Every row gives one point. The points of each table are mixes of a few directions, plus a little noise. How many directions does each table use, and how many do they share? Where both have some left over, give the other angles between the two spaces (their principal angles), to ten degrees, smallest first.

First (4 x 2):
[[ 55  31]
 [  9   6]
 [-48 -27]
 [-16  -9]]
Second:
[[-16 -41]
 [  0   1]
 [ 24  66]
 [ -9 -24]]
Directions: first 1, second 1, shared 0; angles 40

First (8 x 6):
[[-59 -65  26 -82  -5  46]
 [-11   4  19  28 -17  20]
 [ 42 -20 -15  11  -5 -46]
 [ -5  68   3  16  13  -3]
 [-17  -1  21 -43  -2 -14]
 [ 14  18 -22  12  14  -3]
 [ 21 -20 -39  72   1  44]
 [ 16  16   6 -13   0 -44]]
Second:
[[ 20  52  -4  -3  19 -28]
 [-28   8  -3  -5  -7 -33]
 [ -5 -35   5  -9 -24  71]
 [ -6 -49   3  16   1  -4]
 [-16 -35   4  -9 -27  52]
 [ 52  51  -4  27  59 -84]
 [-18   7   0 -17 -21  27]]
Directions: first 4, second 3, shared 1; angles 40, 60

First:
[[ 13   0  -5   2  -7   1  10  29 -14  13   1]
 [ -7  -9  24 -22  30   9   3 -40   8   6  40]
 [-33  35  49  -9 -33 -15   7 -12   3   8 -36]
 [ 18 -14 -58  20   2  26  -2  10  23 -15   5]
 [ 16  -4 -52  22 -13  23   5  23  20  -8  -8]
 [ 19  11 -36  21 -36  12  19  58  -2  11 -24]
 [-13 -24  57 -35  62 -25 -26 -65 -22  -6  47]
 [-12   7  22   0  -6 -29 -17  -2 -18  -8 -27]]
Second (8 x 11):
[[-30  -7 -30 -15  -8  17  14 -46   6  95  23]
 [-12  -2  -6 -15  -4  19  14 -24   6  29  16]
 [  2  27   5  -8 -18  17 -50  44 -17 -51 -43]
 [ 15   8  29 -15  -4  22  32 -18  20 -45  45]
 [  5  25   9  12  -8 -10 -15   6  22  13  28]
 [ -5  12  23  21  34 -15 -21  44  17  -2 -42]
 [  3 -35 -27   5   0 -21   8  -8 -34   1 -22]
 [ 21 -28  -2  14   8 -29  18   1 -20 -40  -5]]
Directions: first 4, second 5, shared 1; angles 60, 80, 80

First (8 x 18):
[[  0 -12 -18 -31  11  28  17  20  18   9 -26 -11   8 -15  10  16 -23 -33]
 [  0  28  40  72 -25 -63 -40 -46 -42 -22  62  27 -18  36 -23 -38  55  76]
 [  0  17  24  44 -15 -39 -24 -28 -26 -13  38  16 -11  22 -14 -23  34  46]
 [  0 -25 -34 -60  21  53  33  39  36  18 -53 -23  15 -30  19  32 -46 -65]
 [  0  -5  -7 -13   4  12   8   8   8   4 -12  -5   3  -6   4   7 -10 -14]
 [ -1 -23 -33 -60  21  54  33  39  35  19 -52 -21  15 -30  19  32 -46 -64]
 [  0  25  36  64 -23 -58 -35 -41 -37 -19  56  24 -16  32 -21 -33  49  69]
 [ -1  -5  -9 -15   5  13   8   9   9   5 -13  -5   4  -7   4   8 -12 -15]]
Second (11 x 18):
[[ 75 -12   3  31  -5   9  53  43 -30 -38 -55   1 -27  32  20 -24  12 -45]
 [-54  18  12   0  -4 -26 -52 -46  10  20  59   6  14 -11 -23   7   8  57]
 [ 36  -3  12  12   1   6  16  25  -3 -15 -31 -10 -17  17   5   4   3 -17]
 [ 19   9  26  26  -4 -15 -10   2  -7 -11  -1  -5 -17  21  -7   2  16  18]
 [-42  33  48  31  -8 -49 -76 -51   6  12  68  -1  -5  13 -36  15  29  90]
 [ 37  21  64  49  -3 -28 -30   9   0 -19  -8 -23 -38  45 -18  22  30  39]
 [-12 -24 -52 -49   9  40  39  17  10  13 -25   5  25 -34  22  -4 -35 -56]
 [-11 -20 -58 -20  -7  16  43  -7 -24   0   5  34  26 -26  22 -44 -11 -39]
 [-63 -19 -47 -95  27  54   0   8  60  50 -13 -22  42 -62   8  49 -63 -41]
 [ 47   8  34  43  -6 -17   3  16 -17 -26 -18  -7 -31  37  -3  -5  25   9]
 [-32 -10 -43 -27  -2  11  14 -17  -5  13  20  23  28 -30  10 -22 -14 -16]]
Directions: first 1, second 3, shared 1

First, 8 rows:
[[  6  29 -19 -28 -22   0  26  27  -7   7 -28  -4  15  10  35 -15  -1  29
  -17  12  26  36   4  12  25 -25  31 -17 -33  -8 -24  18]
 [ -5   2  11  -6   9  -8 -17   6  -3   6   2   4  -1  10 -11  21   8  -8
    4   5   7   0 -11   4  -2   7  -3   5   0  -4   6   3]
 [  6 -70  -2  47  13  23   3 -35  14 -44  51   1  -3 -31 -32 -17  -3 -11
    9 -23 -38 -71   9 -28 -15  27 -43  19  49  19  19 -56]
 [  2  31  -9 -18 -15  -4  14  13  -4  15 -26  -4   4   7  25 -10  -4  14
   -8   8  13  34   5  11  10 -20  24 -13 -24  -6 -15  24]
 [  1  -4  -1   6   0   3   2  -6   2  -2   3  -1  -2  -5  -1  -5  -2  -2
    1  -3  -7  -4   3  -3  -4   1  -3   1   5   3   2  -3]
 [  0  49  -7 -13 -17  -6  14   1  -1  30 -38  -8  -8   1  32 -17 -15   5
   -3   4   1  49  14  12  -2 -26  30 -19 -25  -4 -15  41]
 [-19  37  41  -8  27 -31 -57  -6  -4  46 -14   6 -26  23 -28  56   6 -44
   22   7   1  24 -20  15 -30  14  -3   8   0 -10  23  40]
 [ 11 -75 -14  21   4  24  16   0   5 -59  50   6  22 -16 -20 -13  12  17
   -7 -10  -4 -68  -3 -23  18  22 -33  16  30  11   5 -68]]
Second:
[[ 13   6   6  15  11   9 -33  13  -4  39   3   5  -7  12 -16  31  16 -11
   29  19  -3  17 -19 -12  -8   2 -16 -16   7  -6  22  -4]
 [  3  11  23   8  15 -15 -15   5  -2  24 -12  -8 -17   9 -21  -5   7 -12
   -2   3   3  -6  -4  -2  -8   5  -7 -10   8 -15   0  -4]
 [ -1   5  12  -9  -8 -30  57  -3   4 -28 -34 -30  -9 -11   7 -95 -14  23
  -64 -24  16 -38  34   8  15 -10  22  -9  -2 -19 -51 -15]
 [-13   3  17  -2  14 -12 -25 -10   0   5   5   6  -9   6 -16  28   1 -21
   10  -2  -4  -1  -9   7 -14  13  -6  14   5   1  13  12]
 [-16 -28 -55 -21 -31  38  18 -17   5 -58  41  30  43 -20  46  44 -17  16
   22  -6 -13  21   1   9  13  -3  11  37 -21  45  15  19]
 [-18  27  77   3  43 -65 -30 -11  -1  31 -35 -24 -50  18 -58 -23   5 -42
  -30 -15  10 -38   1  11 -29  23  -6   0  22 -36 -11   5]
 [ 10 -27 -71  -8 -42  56  35   4   3 -42  33  22  48 -20  58  17 -10  39
   21   7  -8  30   4  -6  27 -20  10   7 -22  37   6  -1]
 [ 16  -4 -19  12  -3  30 -23  14  -4  24  17  14  11   5   4  42  12   1
   39  22  -7  29 -19 -13   1  -4 -14 -12  -1   8  26  -2]
 [ 20   0 -13   6 -14   9  34  15  -1   0 -16 -15   4  -6  15 -51   0  28
  -21   2   8  -4  14  -9  18 -17   8 -25  -4 -10 -24 -20]
 [-14   6  25  -3  16 -22 -18 -11   1   4  -3  -1 -14   5 -20  11   0 -21
   -3  -7   0 -10  -3   8 -14  13  -3  12   6  -5   4  10]]
Directions: first 3, second 3, shared 1; angles 80, 80

First:
[[  7  23 -10 -11   1  28  -1  20  -2  25  29 -11 -66  -3  -7  14  -5  -5
  -16 -12  15 -26  -8  -7 -11  31 -14 -24 -28  15 -23 -17]
 [ 10   0  58   5 -10   9 -25   6   4  34 -15  16  10  33   5 -17  -5 -37
    1  35 -14  18  13   0  -1   9   5  -5  34  37 -19   7]
 [ 27  -8  33 -59   3  14 -22  -5  -6  22  -5  18  24  18 -11   7 -11   9
   11 -12   0  18  12   5  12  19  -4  20  19  -4  -7 -13]
 [  5 -11  55  43 -11 -15 -13  12  23  14  -7  -3  18  15  33 -57  -9 -23
   -4  49 -13  -2  -6  -7  16   7  17 -17   4  24  17   7]
 [-22  -3 -67   3  -2 -20  20 -45  16 -52  12 -27 -47 -38   6 -51   0  46
  -38 -43  16 -54 -12 -24 -31  -9  27   4 -42 -16  64  22]
 [  1 -17  23  -2  -6 -16 -10 -24  10 -11 -19   7  30   9  11 -41  -4   2
   -4   9 -11   7   8  -5   0 -10  21  17  20   6  28  18]
 [-34  10 -73  60  14 -14  48  24 -14 -35   8 -20   1 -36  -5  60  25   3
   18  -4   6   0 -17  16   6 -35 -23 -17 -26 -37 -20  -7]
 [-11  16 -35 -13  12  21  13  17 -34   5  -3  11   2   0 -36  95  19 -14
   25 -16   2  31  10  21  -7 -14 -33   4  18 -15 -57 -12]
 [ 17 -14  16 -27   2  -6  -8  -7   3  -1  -3   7  28   2   3 -12  -8  19
    7  -8  -1   7   1   1  16   6   4  17   2 -15  15  -6]]
Second:
[[-28  -1 -13  29  -4  -7  34  37  -9 -26  22 -19 -23 -24 -13  10  27  -4
   15  27   7 -27  15  14 -20 -57   6 -42 -24  15  25  15]
 [ 50  10  13 -50   7   3 -33  -7   3  16   2  43  46  41  13  -8 -35 -18
  -19 -24  30   1  -2  -3  22  32 -21  47   4 -29 -43  -3]
 [-14   1   8   4   4   9 -20 -27  -8  14 -37 -12  -8 -21  11   8 -10  25
    4 -10 -34  38   0 -27   0  58   9   3  26  14   8 -12]
 [-28   4  -3  21   3   2   0   4 -17  -8 -19 -18 -17 -35   6  17   3  17
   13   8 -21  15  12 -17 -13  19   8 -23   5  19  19   2]
 [-29  -8 -14  41  -5  -4  19 -15   9  -3  -8 -29 -30 -17  -5  -6  21  11
    2   7 -26   6 -15   0  -9 -11  15 -17   3  13  21  -4]
 [ 37   4  18 -47   4   5 -20   6  -2  10  10  32  33  28   1  -1 -21 -12
   -5 -12  26  -5   8   5  13  10 -14  27  -1 -17 -25  -1]
 [ 51  -2  25 -62   0   6 -20   1   7  18  19  37  36  45  -6 -10 -18 -16
   -9 -16  30  -8   1  16  20  -1 -15  37   1 -23 -29  -5]
 [-35 -10  -7  31  -9  -4  40  32  -7 -22  23 -31 -36 -29 -24  10  39   5
   22  31  -6 -23  12  19 -23 -66  14 -51 -19  24  39  10]
 [  7 -12  10  -5  -2   8 -26 -68  21  39 -41  -9  -4  15   7 -20 -12  23
  -15 -30 -44  48 -32 -18  19  67  11  40  42  -3  -6 -29]
 [-10  16 -36  40   2 -19  28  37  -1 -37  30   5   3  -3   9   0   6 -31
  -10  17  38 -45   2  11  -9 -52 -11 -18 -38 -12 -10  25]]
Directions: first 5, second 4, shared 1; angles 70, 80, 90
